Each point is reached from the start by the listed moves, each made once or not at all, plus a little noise. Is the number of moves made odd or even? Then give how often each move was made.
In the rows, zero is written as 128.

Moves:
(1): [168  80 148 156 126]
(2): [143 147 161  98 125]
(3): [ 93 130 231 137 177]
Start: [161 144 101 138 113]
Points:
[179 157 132 107 113] => odd (0, 1, 0)
[142 161 239 117 154] => even (0, 1, 1)
[207 116 156 136 115] => even (1, 1, 0)

Moves:
(1): [159 145 155 131 152 100 144 124 148 108 126]
(2): [117 163 136 151 103 123 151 135 119 118 144]
(3): [115 141 164 134 154 135 126 138 101 139 133]
(4): [124 116 125 186 147  92 126 152 143 121 113]
(5): [126 158 108 133 133 131 147 132 113 118 110]
(6): [178 138 121 157 108 149 108 122 112 121 128]
(7): [116 115 130 134 131 151 136 139 125 115 128]
(8): [154 140 131 132 128 107 116 165 141 114 126]
(9): [107 135 121 121 137 137 116 116 138 123 132]
Start: [127  89 101 123 122 121 160 139 126 148 106]
Points:
[174 178 113 249 124  92 168 214  88 111  92] => even (0, 1, 1, 1, 1, 1, 0, 1, 0)
[138  88 105 131 127 120 159 187 137 124 101] => even (0, 0, 0, 0, 0, 0, 1, 1, 0)
[194 141 127 238 120  76 176 159 135 103 107] => even (1, 1, 0, 1, 0, 1, 0, 0, 0)
[133 130 137 155 124 113 211 153 133 105 118] => odd (1, 1, 0, 0, 0, 0, 1, 0, 0)
[151 129 110 170 133 173 163 161  63 127  92] => even (0, 0, 1, 0, 1, 1, 1, 0, 0)
[ 66 148 118 213 160 123 197 182  97 113 100] => even (0, 1, 1, 1, 1, 0, 1, 0, 1)

Moves:
(1): [145 132 129 121 153 125 122 139 133 119 134 125 118 128 141 127 134 131
 141 134 135]
(2): [131 144 132 125 125 118 122 117 139 131 111 132 112 129 125 134 129 125
 134 126 126]
(3): [124 124 144 126 136 140 127 127 111 128 131 118 111 142 129 136 132 138
 136 137 145]
(4): [151 141 128 148 143 140 139 130 128 126 112 121 134 151 133 113 112 104
 128  89 104]
(5): [117 117 115 108 160 136 126 112 131 140 115 120 125 124 127 137 129 131
 110 122 123]
(6): [141 131 118 132 126 137 128 125 122 123 125 122 122 118 124 114 129 131
 135 132 131]
(7): [123 149 128 123 118 119 153 128 135 124 124 138 126 126 124 142 124 143
 129 127 130]
(8): [138 130 124 128 155 142 121 141 138 130 145 118 128 127 101 124 138 123
  96 110 124]
(9): [108 122 143 121 135 133 139 129 139 121 136 121 122 117 135 129 130 126
 141 130 120]
(10): [140 121 128 123 127 132 128 143 129 155 131 115 127 128 134 121 138 129
 134 101 126]
(11): [126 146 112 156 131 118 128 137 119 134 140 133 118 106 140 136 130 119
 121 127 140]
(12): [146 134 119 123 134 136 136 120 140 152 143 145 139 133 113 113 125 108
 127 123 139]
(13): [132 131 145 120 116 133 126 120 124 125 141 129 136 126 132 118 103 132
 136 125 111]
(14): [121 128 121 125 133 139 121 137 134 126 132 111 128 143 134 123 127 125
 129 139 135]
(15): [118 148 121 126 126 140 117 149 108 146 119 148 117 128 141 111 140 119
 130 137 125]
(16): [123 115 136 113 116 154 141 127 147 139 113 141 132 115 123 164 122 128
 116 124 139]
(17): [131 134 136 132 125 141 126 120 123 138 139 122 156 131 126 137 143 129
 124 131 121]
(18): [136 133 114 155 116 126 125 123 148 126 130 149 123 141 130 119 120 146
 135 138 121]
Start: [104 117 123  98 166 146 142 143 136 111 124 120 128 125 124 113 117 116
 147 109 108]
Points:
[170 179 106  88 187 196 161 182 141 158 134 123 124 152 146  47  94  84
 183  65  93] => odd (1, 0, 0, 1, 0, 1, 1, 0, 0, 1, 0, 1, 1, 1, 1, 0, 0, 0)
[147 205 130 123 194 189 154 157 163 116 130 138 114 137 127  74 108 116
 167  85  47] => odd (1, 1, 0, 1, 0, 1, 1, 1, 1, 0, 0, 0, 1, 0, 1, 0, 1, 1)
[156 146 117  63 208 202 190 121 175 138 109 139 139 122 118 116  71 102
 147  61  92] => even (1, 0, 0, 1, 1, 1, 1, 0, 0, 0, 0, 1, 1, 0, 0, 1, 0, 0)
[167 157 126 123 207 196 163 164 211 165 153 142 109 119 124 101  87  79
 149  26  84] => odd (1, 1, 0, 1, 0, 0, 0, 1, 1, 1, 1, 1, 1, 0, 0, 1, 0, 1)
[162 156  92  98 221 233 164 174 170 173 100 134 128 132 121 113 140 119
 117  47  78] => odd (1, 0, 0, 1, 1, 1, 1, 1, 0, 1, 0, 0, 0, 0, 1, 1, 1, 1)
[124 162 109 133 205 245 139 190 114 148 128 103 124 133 123 116 138  75
 107  80 124] => odd (0, 0, 1, 1, 0, 1, 0, 1, 0, 0, 1, 0, 0, 1, 1, 1, 1, 0)
[ 87 137 145  39 191 249 145 122 149 170 122 120 119 125 122 125 117  99
 157 130 113] => odd (0, 1, 1, 0, 1, 1, 0, 0, 1, 0, 0, 1, 1, 1, 1, 1, 1, 0)
[132 167 107 103 219 177 189 134 150 167 114 102  83 119 123 106 119  88
 164  45 107] => even (0, 1, 1, 1, 1, 1, 1, 0, 1, 1, 1, 1, 0, 0, 0, 0, 0, 0)
[ 97 146 113  88 227 167 160 149 149 146 132  85  67  92 111 130 140 126
 130  69 123] => odd (0, 1, 1, 0, 1, 1, 1, 1, 1, 1, 1, 0, 0, 0, 0, 0, 0, 0)
[119 150 126 127 173 176 166 167 148 127 174 115  91 103 123 102 108 151
 159  85 104] => odd (0, 0, 1, 0, 0, 1, 1, 1, 1, 1, 1, 0, 1, 0, 0, 0, 0, 1)
